Each row of a before or after table is a point. The points were changed in one or more steps. Then noise was added and the rows were shuffled. The steps act on how far a point lies along the listed directions, d1 being the first. Write out the steps. A step turns or swaps two directions, mirrors them in a line or flattens them onto one, adds a multiple of one to another, or multiplies one. Angles are multiples of 10 degrees, from the lower direction toward the higher: turns from -170 to 170, lines from 10 to 170 but not 90. Use the fewest steps. Two steps may share a direction if one is a turn and the other turns, adds or multiplies; they go together, in the order done. Otherwise the lowest direction goes first.

Directions:
(1): [ 27 -65  -7]
(2): [-19 -15  67]
Before (14 x 3):
[[  9 -93   6]
 [ 57 -69 -47]
 [-14  31 -62]
 [ 17 -62  35]
 [ 13  24 -39]
 [  6  17 -15]
 [ 27 -70  -6]
 [ 19  29 -80]
 [ 38 -70  33]
 [  6  -5 -23]
 [  7  32 -80]
 [ 13 -67  29]
 [ -2 -19  21]
 [ -7  57 -14]]
After (14 x 3):
[[ 24   3 -69]
 [-19  31  38]
 [ -6   5  24]
 [-49  30  41]
 [ 40  16 -76]
 [  2  89 -51]
 [  1  18 -89]
 [ 33   4 -60]
 [-48  53  44]
 [ -9  -6  58]
 [-14  25   2]
 [ 21 -12 -19]
 [  9  39 -64]
 [-38  62  46]]
Steps: turn d1 and d2 by -110 degrees

Directions:
(1): [-41  67 -49  -9  37 -10]
(2): [  4  23 -18  81 -31  42]
(3): [ 62  54  -7 -33 -47  -8]
(4): [34 35 59 22 61  5]
Before (12 x 6):
[[ -9  -6  25 -13  25 -23]
 [-13 -14   5   1  15   5]
 [ 55 -19  20  21 -42  33]
 [ 34   8  -6  55 -65  52]
 [  7 -32  18 -27  53 -44]
 [-17  15  31 -39  76 -60]
 [ 34  13 -34  24 -76  18]
 [ 19   9 -26  47 -34  24]
 [ -4  22  20 -38  51 -34]
 [  9  20  29  19  42  -2]
 [-10 -14  10  17  32 -10]
 [-45 -20  23 -26  53 -41]]
After (12 x 6):
[[ -52   32  -88   95  -64   66]
 [ -57   22 -112   18  -43   24]
 [  44   -5   73  -75   18  -60]
 [  53  -11  113  -74   83  -78]
 [  37   24   42   20   31   -3]
 [  27  -12   89  -47   70  -40]
 [ -10   14  -51   87  -33   44]
 [  31  -15   14  -80   33  -71]
 [  36   18   16   -2   -5  -17]
 [  17    9   -2  -13   -7   -2]
 [ -64   -7  -77   80  -38   30]
 [  10    4   26  -38   11  -37]]
Steps: add 1.5 times d1 to d4; turn d1 and d3 by -160 degrees; multiply d2 by 1.6

Directions:
(1): [ 60 -31  33  73  33 -29  12 -21]
(2): [ 17 -22  17 -41  47  73   9 -56]
(3): [-61  24 -17  45  47  19  65   7]
Before (10 x 8):
[[-101   46  -45  -24    2   15   51   52]
 [   1   -1    3   14  -23    6  -12    4]
 [ -15   38   -4    7  -95  -97  -35   93]
 [ -10   31  -21  -46  -21   31  -30  -15]
 [ -39   18  -11  -21  -32  -55  -19   46]
 [ -83   38  -24   -5   14   33   46   27]
 [ -42    1   -5   64   12  -26    7   21]
 [  -1   34  -12   13  -32  -41   11   27]
 [   0   -1  -34   54    6  -49   24   27]
 [ -11   -7  -15  -88  -17   72  -18  -57]]
After (10 x 8):
[[   1    0    6   21  -24    7  -13   -2]
 [ -14   12   -4    8  -21  -80  -10   42]
 [ -97   42  -26   34   15   16   64   40]
 [  27   25    7   12  -30  -47   10   20]
 [  38    9   23   57  -84 -113  -46   74]
 [ -71   28  -40  -72  -19   54    2  -21]
 [ -33   41  -28  -24  -23   16  -13    7]
 [ -15  -15    5   61   22  -25   -4    9]
 [-110   60  -48   21    8  -12   69   73]
 [  39  -19  -17   50   13  -52    6    7]]
Steps: turn d1 and d2 by 30 degrees; add -0.5 times d1 to d3

Directions:
(1): [-31  11   7 -32 -20  45 -64  48 -64  10  57]
(2): [ 63 -26  38  -2 -10  89   2 -46  26  32  23]
(3): [-12   8  88   7  95  -2  -4  20   8 -25  12]
(4): [  20  -50   37 -100  -18  -39   37   -4  -30  -11   -2]
(5): [-53  40  45  -4 -65  40  35  -6  23 -66 -16]
Before (10 x 11):
[[  4 -31 -11 -29 -14 -15   4 -10 -23  -3   5]
 [ 20 -27  35 -14  13  32  -8 -31  -9   9  10]
 [ 36 -41  41  36  71  -8  41 -44  49   1 -33]
 [ -1   2 -10 -15 -19  -4  27 -12  18 -12 -14]
 [-20  13  43  15   4  17  14  11  15 -29  -7]
 [-29 -15  -9 -36  45 -83 -17  62 -38  -8  15]
 [  3 -13  59 -31   5  10   2   2 -31 -13  18]
 [ 40 -16   3  53  23  -6  25 -48  56  12  -9]
 [ 55 -13   7   7 -25  44  19 -36  23   9   4]
 [ 40  -1 -16 -15  27  -6 -12   5  -5  28  20]]
After (10 x 11):
[[  -9  -41    1  -64   50 -119   19   42  -26  -14   -8]
 [  71  -90   76  -43   58   -1   47  -49   17   16   -8]
 [ -10  -11   61  -29   -5    4   29    9    0  -35   -8]
 [   9  -33   45  -44    1   29   -9  -19  -28    1   16]
 [  59  -29   13   35   21   20    8  -48   43   29   13]
 [  -1  -30   74  -78   -7  -15   19    7  -49  -26   16]
 [   0  -17  -20   -3   -9   -7   -2   -8  -14   -2    2]
 [  41    7    1   24  -28   72   -8  -21   12   13   23]
 [  34    1  -16  -18   24   -8  -13   10   -8   24   23]
 [   2    8  -16    6  -13   11   15  -12   24   -1  -10]]
Steps: turn d1 and d2 by -30 degrees; add 0.3 times d1 to d5; add 1.5 times d3 to d4

Directions:
(1): [  7  -1   9  85 -19  88 -11  51  15 -13 -34 -21]
(2): [-75  22 -65 -16 -23  -6 -36  62   5  -4  -3  61]
(3): [ 12 -22  37   5  45 -26 -78  38   0 -72  51  -9]
(4): [ -18  -44   -7  -22   59   -6   -9  -16   39  -29 -105    3]
(5): [ 55  30 -70 -35 -17 -19 -19  35 -14 -12 -27 -82]
(6): [ 57 -10 -62  55  64 -23  45  21  -2   1  18  50]
Before (14 x 12):
[[-39  13  31  -1 -59  21   3 -18  -8  26 -14  -6]
 [-16 -15 -24  15   6  25  11   1  -6   9 -29  25]
 [-38  21 -34  -1 -25 -10   6  -4   5  33 -12  25]
 [  6 -14  26  20  26  11 -31  29  17 -35 -38 -30]
 [  0  15 -31  72  -7  29   1  51   9 -13 -13  27]
 [-60  -3  51   4   6  16 -66  32   5 -44  -5   8]
 [-50   5  -4 -10 -20  31 -18   2  11  -4 -50  -1]
 [  3 -34  69  -3   7 -16 -18 -32   3 -19 -10 -13]
 [-11 -13 -11 -42  -4  -9 -15 -16  15   9 -35  18]
 [-58   7 -11 -36 -45  -4  -6   0   3   6 -36 -19]
 [-83  -6  13 -25 -12   0 -29 -13  11  -1 -29  22]
 [ 53  14  16  -6 -42  -1  43 -45 -21  27  -4 -66]
 [-42  -1  26 -17 -11   3 -13 -18  -2 -21  -3   0]
 [ 17  12  20  29 -57  78  -8   1   7   7 -59 -67]]
After (14 x 12):
[[ -32  -12  -18    4   32  -30   40  -29   20   12  -32   78]
 [ -69   -3   26  -31  -25  -20  -31    5    1  -10   24    5]
 [  -6  -16   25   -5    0    6  -51   12    5  -20   26   23]
 [  -1  -12   -8  -12   26  -11  -16   10   19  -23  -73  -32]
 [ -89  -29   89   17    5   13  -36  -29   11  -14   26   49]
 [ -44   -1   22   15   -9  -27   -8  -15    5   16   46   52]
 [ -85  -28   79   23    8   49   -3  -25   24   -7  -61   42]
 [  28  -21   46   18   -9   16  -18   -6   -1  -13  -30  -51]
 [ -44   -1   54  -33  -31  -19   -6  -47  -11   14   13    4]
 [  82   46  -62  -63  -57  -52   -3    9  -39    0   -5 -118]
 [ -42   -4   51   10  -13   24   -3  -21    0  -21    5    1]
 [ -63  -12   36  -35   10  -10  -27  -25    8  -14    1   33]
 [   9   12  -41 -112  -17  -56  -20  -39    0   -1  -62  -61]
 [ -21  -28   11   -6   30  -20    1  -22  -10   -4   13   43]]
Steps: turn d1 and d3 by -120 degrees; turn d3 and d4 by -60 degrees; turn d2 and d5 by -40 degrees; multiply d5 by 2

Directions:
(1): [ 74 -52 -25  72  29  -9 -10  66 -78  -1  11   9   9 -43  19 -23  -7 -39]
(2): [-14  19 -50  41 -18 -28 -18 -43  -3   7 -78 119  33  11  12   0  22 -12]
(3): [ 19 -62  94   1 -47  11  20   2  20 -46  42  77   7 -27 -24  39  37   2]
(4): [-60 -55  10  -5  -3 -45 -19   6 -34  -9  -1 -17 -27  22 119  27  47  34]
(5): [  0   7 -18 -22  46 -51  46 -17  75 -41  -2 -12   8 -82  44   5  13 -78]
Before (14 x 18):
[[  7  -4   1   2   4   4   3   6  -2  -6   3  -5   2  -3  -2  -6  -5  -5]
 [  7  -3   2  -3   9  -8  16  -2  14 -11   7  -9   8 -31   6   3   4 -21]
 [  6   7   0   2  -5   0  -9   4 -12   7  -6   3   1   2  -3  -7   1  -5]
 [  3   0 -25  22  -9  -9 -14 -14 -14   9 -33  50  13   7   3   1   9  -4]
 [ -8  -9  12  -1  -6   1   7  -5   1  -2   8  13  -1   4   2   7   1  11]
 [ -5  -6  -6   6   2   3  -4   4 -14   5   5  -1  -8   6  12   2   1   9]
 [  3  -8  15  -8  -5   1   4  -2   1  -5   7   4  -7  10  -4   8   3  12]
 [  6  -2   1  -5   1   5   5   6  -9   4   4  -6   1   7  -1   0   2   6]
 [  2   3  -1   6   5  -4   8   1   1  -2   2  10   4  -8   1   0  -1 -11]
 [-17  10  16 -24 -12   1   4 -15  19   1   9  -4  -3  10 -10   6   0  17]
 [ -1   5   0  -2   1   3   0  -4   6   3   0  -4   1   4  -2  -4   0   6]
 [ -4   7   2  -7   1   3   6  -8  10  -2   6  -7  -3   1  -3   6  -3  10]
 [  5   1  -4  10   4  -2   1   2  -4   1  -5   3   1  -3   2  -4   0   0]
 [-15 -22   7  -1  -2   0 -12   8 -12  -4   9  -3 -12  10  28  11  14  12]]
After (14 x 18):
[[ -6   9  -5  -7   4   3   6  -7  11   0   5  -2  -3  -3   0   2  -3  -3]
 [ 14  -1   2   6   6   8   6   7  -3  -1  14 -14  -3  -8  -6   0  -8   5]
 [-10  14  12 -26  -1  17   8 -12  34  -7  13  -9  -4   0 -21   7  -5  -1]
 [  5   0   4 -14   5   3  14   4   5  -4   9 -20   0  -3   4   1   3   0]
 [ -7   3  -5   6   2  -4  -2  -5  -1   2 -10  10   2   5   9  -2   5   5]
 [ -2   7  -2   0  -3 -10  -5  -3  -3   2 -12   9   2  -3  14  -4   6 -11]
 [ 13  -2  14 -11   4   1  13   1  13  -9  14  -4  -6  -2 -12   6  -4  -1]
 [  7  -2  -3   5   7   4   0   5  -1   2   2  -5   2  -6   1  -7   0  -2]
 [ -4  -9  21  -3 -16  18  -7   3 -21   7  15 -14  -2  15  -8   7   1  26]
 [-20  15 -55  37 -20 -37 -19 -54   4   9 -84 120  33   7  22   7  27 -16]
 [ 29  -3   8   2   7   6   8  15  -2  -1  22 -10   1 -18 -23 -10 -14 -10]
 [ -3  -7   8  -4   1   4   2   6  -2  -5   8 -16  -6   4   6  -1  -4   6]
 [-10   1   0   8  -5  -1  -1  -3  -9   2  -3  15   4  12   6   3   4   5]
 [ -1  -1   9  -3  -4   2  14  -8  10  -4   6  14   6  -2  -8   3  -4   0]]
Steps: turn d1 and d4 by 130 degrees; add -0.5 times d3 to d1; multiply d2 by 2.5; multiply d5 by -1

Directions:
(1): [ -8   3  30 -23 -35   2 -30  12  21 -91 -31  -2 -11  -9  44  28  46 -38
 -83  76]
(2): [121  -1 -33  -5  -7  19  -8 -29  32 -26  67  64  -8  53 -32  -2 -20 -19
 -21  15]
(3): [  60  -54   11  -30    8   23   41   15   33   -7  -48   10   25 -100
  -43  -23   54  -38   38   -9]
(4): [  57    1   14  -14  -30  -18  -46  -17   36   36   -2 -116  -11  -20
  -38    1  -15   71  -13   45]
(5): [  8 101  -6 -41 -51  78  15  36  -3  30 -73  38   1   3 -23 -16 -30  28
 -17   2]
Before (9 x 20):
[[  2 -21 -13   5  11 -46   3 -33  24  33  34 -54  -2   8 -37 -13 -16  49
    0  -8]
 [-46 -72  17  18  56 -22  39   8 -51  45 -10  -2  30 -51 -15  -4  15 -21
   90 -64]
 [ 87  45  24 -58 -58  38 -12 -10  27  45 -81 -64   0 -50 -80   0 -18  78
  -16  48]
 [-18 -50  22  -1   1   7 -26  19   4 -10  -3 -49   6 -41  -2  11  21   2
  -12  10]
 [-54  51 -31  25  21 -30 -19 -23 -42  33  78  32 -23  98  42  24 -64  10
  -14 -28]
 [-94  23 -30  35  43 -52  -4 -34 -35 -11  74 -26  -9  79  37  20 -48  20
   19 -26]
 [ 98 -18   8 -21 -17  20  -9   6  49  33 -17 -64   8 -48 -67   1  11  37
   10  31]
 [ 41  -4 -11  -1 -11   7   5 -32  23  11   3  23 -26   2  -6  -1   0  15
  -18 -10]
 [-15  16  28  -7  11   0  -3  -8  -6  37  -5 -34   5  -2 -14   4 -21   9
    1 -11]]
After (9 x 20):
[[119  45   1 -56 -49  51  -4 -18  32  45 -56 -15   2 -29 -97  -7 -29  65
   -5  27]
 [  5  -1  14  -2  21   1  -3 -20  -7  30  23  -7   2   9 -24   7 -22  -2
    5 -16]
 [ 22  -4  -7   0 -14  -1  -2 -32  20  22  -5   1 -23 -15  -5   1   8  22
  -16  -2]
 [ 18 -35 -12   5  13 -52  -2 -36  28   4  49 -40   2  17 -27  -6  -9  28
   -9  -1]
 [-77  12 -22  44  53 -69 -21 -36 -52  60  93 -11 -17  83  38  23 -61  26
   24 -53]
 [118  -5   8 -28 -22  27  -6   2  53  11 -17 -36   5 -38 -60   4  13  14
   -5  45]
 [-93  -5 -38  49  66 -74   0 -48 -43 -12  96 -34 -11  84  39  23 -48  10
   35 -41]
 [-26 -87  26  12  52 -26  27   4 -41 -16   0  20  25 -39   7  12  31 -58
   54 -33]
 [  3 -38  18  -9  -9  28 -16  14   8 -34  -2  -8   7 -30  -2  14  20 -17
  -35  19]]
Steps: add 0.5 times d3 to d1; turn d1 and d5 by 30 degrees; flatten d2 and d4 onto the line at 60 degrees

Directions:
(1): [  5 -15  37 -43 -57  26  12  78 -22  15 -52 -57   8   9 -24  11  67  40
  29 -11 -22  11   7  49  28  46 -55  -2  21  53  -3  31]
(2): [ 65  -2   0 -21 -15  38 -44 -67  49 -52  -2 -14 -14  -6  23  30 -12 -50
 -24 -19  51  13  -1   1  50   2 -50  17  -6  95  22 -21]
(3): [-24  70 -21  16   6 -15  13  63  18  51  45  58 -44 -27  10  44  54 -49
 -15  15  29 -55 -63  12  18  -2 -25 -12 -31  39 -12  22]
(4): [  9  33 -23 -60  58  51  21 -18 -29   8  29  12 -20 -39  -6  65 -13  54
  35  -9 -61  -6  22 -10  29 -83 -11 -17  51  13  38  11]
(5): [-24  48  10 -17 -64 -33  94 -37  18  18  56  20  37 -12  36 -33 -52  -3
  16  11 -31  73   1  -4  42  23 -23   7  10  29 -34  19]
(6): [  20   22   -3   15   18  -10  -34  -30   33    5   46  -52  -65  -11
  -31   -3   40   48  -11   -6   -2   36   52    3   -6  -14  -13  -40
  -39   -7 -121   19]
Before (9 x 32):
[[ -27  120    7  -29  -49    8   65   52   13   51   51  -35  -47  -15
   -26   31   93   62   47   14  -51   33    0   53   71   10  -77  -33
    -6   53 -107   69]
 [  35 -121    5  -56   65   60  -64  -20  -56  -77 -101  -73   31   31
   -57   17   11   71   29  -40  -39  -29   66    8  -35  -45   45  -21
    49  -40   74  -12]
 [  25  -13   -8  -39   12   35   44  -40  -30   -2  -30   17   26   -2
    29   29  -14   57   27  -23  -55    9   31    4    2  -59  -12   12
    55   11   28    5]
 [  41    3   24  -30   56   44  -56  -83  -13    3   28  -28  -36  -42
   -24   44   33   49   23   -4  -15   26   59  -47    2  -64   -6  -17
    21  -15  -23  -11]
 [  51  -29    2  -32  -20   26   -6  -91   15  -58  -37  -27   52   19
    16    9  -36  -23   -4  -39    6   37   -2   -9   42    3  -26   18
    20   34   43   -1]
 [ -47  -10   18   16  -53   -5   75   26  -14   20    7   -5   33   -7
   -28  -46  -17    3   27   27  -32   27    8   24    9   29  -10  -21
    12  -28  -29   31]
 [   4  -21   -7  -41  -35   49   87  -53  -21  -19   -7   16   84    6
    37   19 -101    8   40  -19  -26   27   15  -18   31   -9  -13   20
    82    7  113  -11]
 [  47   35  -14  -10  -10   30   -1  -45   67  -24   47   37  -17  -18
    25   25  -28  -83  -26  -11   68   -6  -49  -33   46   -6  -58    3
   -15   71  -14  -19]
 [  10   14   42  -30  -64  -28   38  -92   64  -61   22    9   43   -5
    45  -56  -66  -65   -2   13   47  104  -29  -13   61   51  -32   14
     4   57    9  -11]]
After (9 x 32):
[[ 52 -10  -6 -30   1  27  -8 -87  17 -50 -19 -18  23  14   8  36 -15 -13
    0 -45  15  18   0  -5  43 -25 -26   7  13  45  31   6]
 [ 15   8 -38 -12  17  56  28 -42  -2  -2  23  17   2 -20  13  59 -43  11
   16 -23  -2 -20  19 -23  12 -45 -18 -12  45  -1  64  -4]
 [-40 -33  17  25 -14  11  31  40 -27   3 -20 -10  32  -5 -45 -30 -15 -11
   28  19 -20  -8   2  21  -7   8   7 -16  14 -47   3  14]
 [ 61   6  -4   4 -11  28 -32 -49  68 -39  30   5 -35  -9   7  13 -10 -68
  -37 -15  71  -5 -32 -26  30  -4 -52  -5 -28  61 -35 -21]
 [ 19  20 -15 -33  26  27  34 -15 -26  19  -8  44  -4 -14  30  49  11  35
   15 -14 -39 -26   5   9  11 -70 -16   8  42  24  26   9]
 [ 42 -22  22 -18   0   8 -48 -79  54 -79 -16 -19   0   0   9 -23 -21 -34
  -20  -2  62  46  -6 -20  20  14 -11  -2  -2  32  20 -24]
 [ 21  41  25 -34  25  33 -15 -43 -13  26  33   9 -26 -55  -9  60  43  26
   28   6 -12  10  25 -35  30 -52 -32  -7  28  17   2   3]
 [  0 -20 -13 -73  35  42  39 -30 -36 -26  -7 -10  26  -9 -18  35 -21  47
   47 -14 -61  -5  32   9  22 -59  10 -28  57   8  54  19]
 [-39  48   2 -18 -45  24  46 109 -22  26 -38  -2   6  17 -11  35  87   9
   39  13 -17 -47 -50  51  36  40 -50  17  20  42  21  39]]
Steps: multiply d6 by 0.4; turn d1 and d6 by -40 degrees; multiply d3 by 0.7; turn d3 and d4 by -30 degrees; multiply d5 by 0
